Rows are points. Each copy is the shape, with its points in the same order, turned, moved and blurred by noise. Say if it was mirrored as well.

Shape, 5 rows:
[[-0.26 -0.35]
 [ 0.23 -0.19]
 [ 0.03 -0.35]
 [ 0.37  0.32]
 [-0.29  0.16]]
Copy 1, 5 rows:
[[-0.35 -0.08]
 [ 0.07 -0.18]
 [-0.14 -0.23]
 [ 0.52  0.19]
 [-0.15  0.37]]
Copy 1 is: only turned
Copy 2 (5 x 2):
[[ 0.38 -0.08]
 [-0.04 -0.44]
 [ 0.24 -0.39]
 [-0.53 -0.25]
 [ 0.00  0.22]]
Copy 2 is: mirrored

Shape (6 x 3):
[[-0.36 -0.24 -0.31]
 [-0.17  0.43 -0.27]
 [ 0.14 -0.10  0.39]
 [ 0.01  0.23 -0.35]
 [ 0.03  0.11  0.29]
 [-0.25 -0.28 -0.42]]
Copy 1, 6 rows:
[[-0.33 -0.44 -0.30]
 [-0.20  0.25 -0.41]
 [ 0.24 -0.12  0.28]
 [-0.08  0.06 -0.49]
 [ 0.10  0.05  0.14]
 [-0.30 -0.47 -0.43]]
Copy 1 is: only turned
Copy 2:
[[-0.32 -0.29 -0.01]
 [ 0.19 -0.30  0.47]
 [ 0.08  0.49  0.11]
 [ 0.26 -0.26  0.23]
 [ 0.12  0.34  0.28]
 [-0.26 -0.32 -0.12]]
Copy 2 is: mirrored

Shape (8 x 4):
[[-0.62  0.07 -0.28 -0.31]
 [ 0.03 -0.25 -0.01 -0.34]
 [-0.15  0.02 -0.29 -0.38]
 [ 0.36  0.02  0.23  0.19]
 [ 0.17  0.15  0.02  0.01]
 [ 0.33  0.01  0.34 -0.08]
 [-0.49 -0.12 -0.58 -0.12]
 [ 0.27  0.40 -0.26  0.14]]
Copy 1 (8 x 4):
[[-0.36 -0.29 -0.26 -0.47]
 [ 0.23 -0.45  0.00 -0.10]
 [ 0.07 -0.31 -0.29 -0.37]
 [ 0.30  0.09  0.17  0.27]
 [ 0.18  0.11 -0.04  0.01]
 [ 0.34  0.00  0.32  0.08]
 [-0.25 -0.40 -0.55 -0.20]
 [ 0.22  0.38 -0.25 -0.03]]
Copy 1 is: only turned
Copy 2, 8 rows:
[[-0.60 -0.07 -0.13 -0.16]
 [ 0.07 -0.28 -0.14 -0.51]
 [-0.25  0.02 -0.18 -0.39]
 [ 0.58 -0.12  0.11 -0.04]
 [ 0.27  0.06  0.03 -0.11]
 [ 0.51 -0.23 -0.16 -0.10]
 [-0.57  0.10  0.18 -0.40]
 [ 0.33  0.46  0.06 -0.11]]
Copy 2 is: mirrored
Copy 3 (8 x 4):
[[-0.07 -0.10 -0.72 -0.05]
 [ 0.03 -0.35 -0.04 -0.35]
 [-0.17 -0.12 -0.38 -0.36]
 [ 0.02  0.09  0.47 -0.11]
 [-0.06  0.14  0.15 -0.20]
 [ 0.20  0.00  0.37 -0.31]
 [-0.46 -0.24 -0.60 -0.01]
 [-0.36  0.43  0.12 -0.25]]
Copy 3 is: mirrored

Shape (14 x 8):
[[ 0.04 -0.29  0.00  0.13  0.14  0.43  0.31  0.50]
 [ 0.22  0.21 -0.23 -0.13  0.16  0.04  0.49  0.20]
 [-0.29  0.00  0.08 -0.03  0.06 -0.29  0.40 -0.34]
 [-0.42 -0.06 -0.35 -0.31  0.26  0.10 -0.20 -0.09]
 [-0.28  0.40  0.07 -0.36  0.08 -0.04  0.00 -0.47]
 [-0.14  0.48 -0.16  0.06 -0.11 -0.27 -0.27 -0.36]
 [ 0.28  0.30  0.38  0.40 -0.14  0.30 -0.27  0.09]
 [ 0.20 -0.38  0.48 -0.09 -0.02 -0.43  0.42 -0.23]
 [ 0.22 -0.06  0.32 -0.36  0.09  0.22 -0.26 -0.45]
 [-0.03 -0.36 -0.19  0.32  0.27 -0.30 -0.23  0.21]
 [-0.18  0.23 -0.24  0.49  0.17  0.26 -0.46  0.18]
 [ 0.12  0.19 -0.16  0.18 -0.47  0.21 -0.26  0.30]
 [-0.03  0.17  0.61  0.26 -0.21 -0.53  0.06  0.33]
 [ 0.00 -0.14 -0.06 -0.23 -0.53  0.05 -0.31  0.26]]
Copy 1 (14 x 8):
[[-0.18 -0.26 -0.09  0.05  0.03  0.83  0.42  0.22]
 [ 0.10 -0.01 -0.43  0.06  0.16  0.25  0.51  0.17]
 [-0.08 -0.16 -0.06 -0.10 -0.07 -0.23  0.53 -0.40]
 [-0.54  0.13 -0.36 -0.17 -0.05  0.20 -0.09 -0.33]
 [-0.09  0.46 -0.04 -0.23  0.00 -0.17  0.12 -0.39]
 [ 0.08  0.29 -0.12  0.28 -0.12 -0.33 -0.11 -0.40]
 [ 0.27  0.19  0.49  0.42  0.05  0.39  0.08  0.16]
 [ 0.28 -0.61  0.21 -0.40  0.22 -0.12  0.41 -0.13]
 [ 0.20  0.20  0.29 -0.42  0.25  0.28 -0.11 -0.32]
 [-0.34 -0.55 -0.11  0.33  0.18  0.14 -0.12 -0.10]
 [-0.32  0.18  0.02  0.73 -0.03  0.40 -0.13 -0.10]
 [ 0.25  0.09 -0.07  0.39 -0.39  0.43 -0.17  0.19]
 [ 0.09 -0.34  0.42  0.24 -0.09 -0.30  0.25  0.43]
 [ 0.11 -0.09 -0.06 -0.11 -0.43  0.25 -0.33  0.24]]
Copy 1 is: only turned
Copy 2, 14 rows:
[[-0.20  0.01 -0.12  0.34  0.24  0.65  0.20  0.22]
 [-0.10  0.33 -0.30  0.07  0.20  0.30  0.61 -0.09]
 [-0.23 -0.09  0.12  0.06 -0.09 -0.23  0.41 -0.17]
 [-0.43  0.10  0.09 -0.42  0.07  0.10 -0.18 -0.19]
 [-0.01  0.31  0.36 -0.22 -0.11 -0.15  0.22 -0.48]
 [ 0.13  0.37  0.00 -0.03 -0.10 -0.41 -0.14 -0.44]
 [ 0.44  0.36  0.20  0.59  0.14  0.21 -0.12 -0.15]
 [ 0.28 -0.41  0.20  0.04 -0.02 -0.28  0.59  0.28]
 [ 0.46  0.06  0.46 -0.29  0.20  0.20  0.05 -0.18]
 [-0.13 -0.05 -0.22  0.16  0.33 -0.15 -0.25  0.38]
 [-0.12  0.43 -0.11  0.38  0.30  0.11 -0.58 -0.21]
 [ 0.25  0.33 -0.32  0.28 -0.29  0.37 -0.26 -0.06]
 [ 0.22  0.30  0.18  0.61 -0.32 -0.35  0.19  0.45]
 [ 0.27  0.07 -0.14 -0.05 -0.43  0.36 -0.23  0.20]]
Copy 2 is: only turned

Shape:
[[ 0.56  0.21 -0.20 -0.38 -0.05 -0.07  0.35 -0.43 -0.27]
 [ 0.15 -0.04 -0.01  0.28 -0.29 -0.09  0.06 -0.32 -0.21]
 [ 0.51  0.02 -0.06  0.19  0.35  0.25  0.32 -0.18 -0.11]
 [-0.48  0.34  0.18 -0.11 -0.01 -0.13 -0.38 -0.46  0.03]
 [ 0.21 -0.25  0.14  0.03  0.25 -0.12  0.17 -0.23  0.10]
 [-0.21  0.16  0.16 -0.16  0.11  0.12  0.04 -0.36 -0.24]
 [ 0.45  0.29 -0.09 -0.29  0.01 -0.11 -0.55 -0.18  0.55]
 [-0.46 -0.10 -0.22  0.57  0.14 -0.08 -0.06 -0.13  0.52]
 [ 0.39  0.52 -0.66  0.03  0.04 -0.11 -0.23  0.63 -0.17]
 [-0.03  0.39  0.15  0.12 -0.22  0.00  0.27  0.10 -0.06]
 [-0.19 -0.10  0.12 -0.05 -0.10  0.02  0.13  0.26  0.43]
 [ 0.07  0.34 -0.13  0.46 -0.54 -0.18  0.13  0.20 -0.20]
 [-0.23 -0.21  0.06  0.38 -0.17 -0.21 -0.10  0.24  0.36]
 [-0.13  0.19 -0.01  0.36  0.27 -0.51  0.28  0.37 -0.06]]
Copy 1 (14 x 9):
[[ 0.46  0.20  0.22 -0.54  0.13 -0.28  0.34 -0.41 -0.02]
 [ 0.15  0.20 -0.22  0.16  0.10 -0.33  0.32 -0.15 -0.15]
 [ 0.37 -0.17  0.34 -0.07  0.41 -0.10  0.32  0.05 -0.14]
 [-0.31  0.51 -0.29 -0.07  0.24 -0.02 -0.46 -0.20 -0.11]
 [ 0.04 -0.07  0.34  0.14  0.14 -0.32  0.01 -0.15  0.03]
 [-0.19  0.26  0.03 -0.23  0.23 -0.09 -0.07 -0.18 -0.39]
 [ 0.46  0.32  0.01 -0.05 -0.01  0.28 -0.37 -0.19  0.57]
 [-0.44 -0.28 -0.41  0.35  0.40 -0.12 -0.09  0.18  0.32]
 [ 0.63  0.00 -0.33 -0.53 -0.23 -0.03  0.06  0.72  0.22]
 [-0.17  0.41 -0.05 -0.19  0.09 -0.09  0.37  0.23 -0.02]
 [-0.42  0.01  0.10  0.06 -0.19  0.05  0.12  0.15  0.29]
 [ 0.06  0.38 -0.48  0.00 -0.04 -0.28  0.57  0.37  0.03]
 [-0.34  0.01 -0.19  0.43 -0.15 -0.15  0.06  0.27  0.28]
 [-0.19  0.07  0.02 -0.08  0.13 -0.63  0.05  0.67  0.15]]
Copy 1 is: only turned
Copy 2, 14 rows:
[[ 0.30  0.11  0.23 -0.43  0.38 -0.11 -0.35 -0.38  0.03]
 [-0.11 -0.29 -0.11  0.11  0.01 -0.22 -0.18 -0.39  0.05]
 [-0.01  0.21 -0.04  0.19  0.70  0.03 -0.21 -0.07  0.03]
 [ 0.15 -0.08  0.28  0.14 -0.53 -0.05  0.35 -0.27 -0.41]
 [-0.16 -0.17  0.04  0.05  0.24  0.12  0.13  0.10  0.18]
 [-0.04  0.05  0.26  0.02  0.00  0.02  0.15 -0.43 -0.35]
 [ 0.63  0.06  0.16  0.10 -0.40  0.02 -0.32  0.50 -0.12]
 [ 0.07 -0.19 -0.33  0.73 -0.25  0.28  0.44 -0.11  0.06]
 [ 0.63  0.39 -0.71 -0.05  0.16 -0.51 -0.04  0.18 -0.28]
 [-0.07  0.39 -0.08  0.12 -0.10 -0.32  0.08 -0.38  0.08]
 [-0.13  0.20 -0.24  0.16 -0.33  0.18  0.22  0.04  0.30]
 [ 0.05  0.08 -0.44  0.23 -0.20 -0.77 -0.07 -0.49  0.05]
 [-0.15 -0.18 -0.42  0.34 -0.35 -0.03  0.27  0.03  0.17]
 [ 0.00  0.06 -0.26  0.20  0.09 -0.49  0.64  0.00  0.11]]
Copy 2 is: mirrored
Copy 3, 14 rows:
[[ 0.09  0.60 -0.08 -0.40 -0.20  0.22  0.32 -0.05  0.09]
 [ 0.05  0.16 -0.13  0.23 -0.31  0.28 -0.07 -0.32 -0.05]
 [ 0.36  0.41  0.26  0.14  0.12 -0.07  0.31 -0.20  0.03]
 [-0.64  0.03  0.17  0.02 -0.22  0.04 -0.59 -0.08  0.25]
 [ 0.09  0.03  0.04  0.19  0.14  0.17  0.21 -0.09  0.32]
 [-0.37  0.13  0.32 -0.11 -0.05  0.14 -0.13 -0.11 -0.04]
 [ 0.23  0.27 -0.13 -0.15 -0.24 -0.19 -0.52  0.25  0.74]
 [-0.16 -0.39  0.19  0.66 -0.40 -0.34 -0.09 -0.31  0.43]
 [ 0.31  0.33 -0.50 -0.03 -0.31 -0.87 -0.16  0.19 -0.24]
 [-0.13  0.24  0.10  0.30 -0.36  0.03 -0.04  0.25 -0.22]
 [ 0.03 -0.36  0.16  0.29 -0.29 -0.04 -0.01  0.40  0.18]
 [ 0.04  0.24 -0.31  0.49 -0.63 -0.01 -0.13  0.03 -0.38]
 [ 0.04 -0.43 -0.12  0.64 -0.30 -0.04 -0.18  0.09  0.17]
 [-0.33  0.03 -0.31  0.62 -0.02 -0.35  0.27  0.16 -0.08]]
Copy 3 is: mirrored
Copy 4:
[[ 0.41  0.10  0.22  0.33  0.00 -0.30  0.17 -0.62 -0.48]
 [ 0.17  0.01  0.49  0.18 -0.33 -0.30 -0.28 -0.25 -0.01]
 [-0.07 -0.07  0.28  0.42  0.25 -0.05 -0.12 -0.02 -0.33]
 [-0.27  0.49  0.16 -0.30 -0.40 -0.13  0.04 -0.49  0.46]
 [ 0.07 -0.02  0.20  0.12  0.31 -0.35 -0.10 -0.12  0.20]
 [-0.29  0.21  0.30 -0.14 -0.11 -0.29  0.04 -0.38 -0.05]
 [ 0.48  0.60  0.01 -0.11  0.28  0.38 -0.21 -0.38  0.17]
 [-0.26 -0.19  0.01  0.21 -0.22  0.05 -0.41 -0.15  0.85]
 [ 0.39  0.45 -0.51  0.36 -0.40  0.26 -0.20  0.30 -0.35]
 [ 0.10  0.03  0.31  0.15 -0.44  0.03  0.28  0.09  0.13]
 [ 0.08 -0.25 -0.06 -0.10 -0.09  0.05  0.23  0.05  0.43]
 [ 0.40  0.17  0.39  0.28 -0.80  0.04 -0.10  0.18  0.13]
 [ 0.17 -0.13  0.14 -0.03 -0.31 -0.04 -0.25  0.17  0.72]
 [ 0.06  0.18 -0.03  0.49 -0.35 -0.40  0.04  0.26  0.41]]
Copy 4 is: only turned
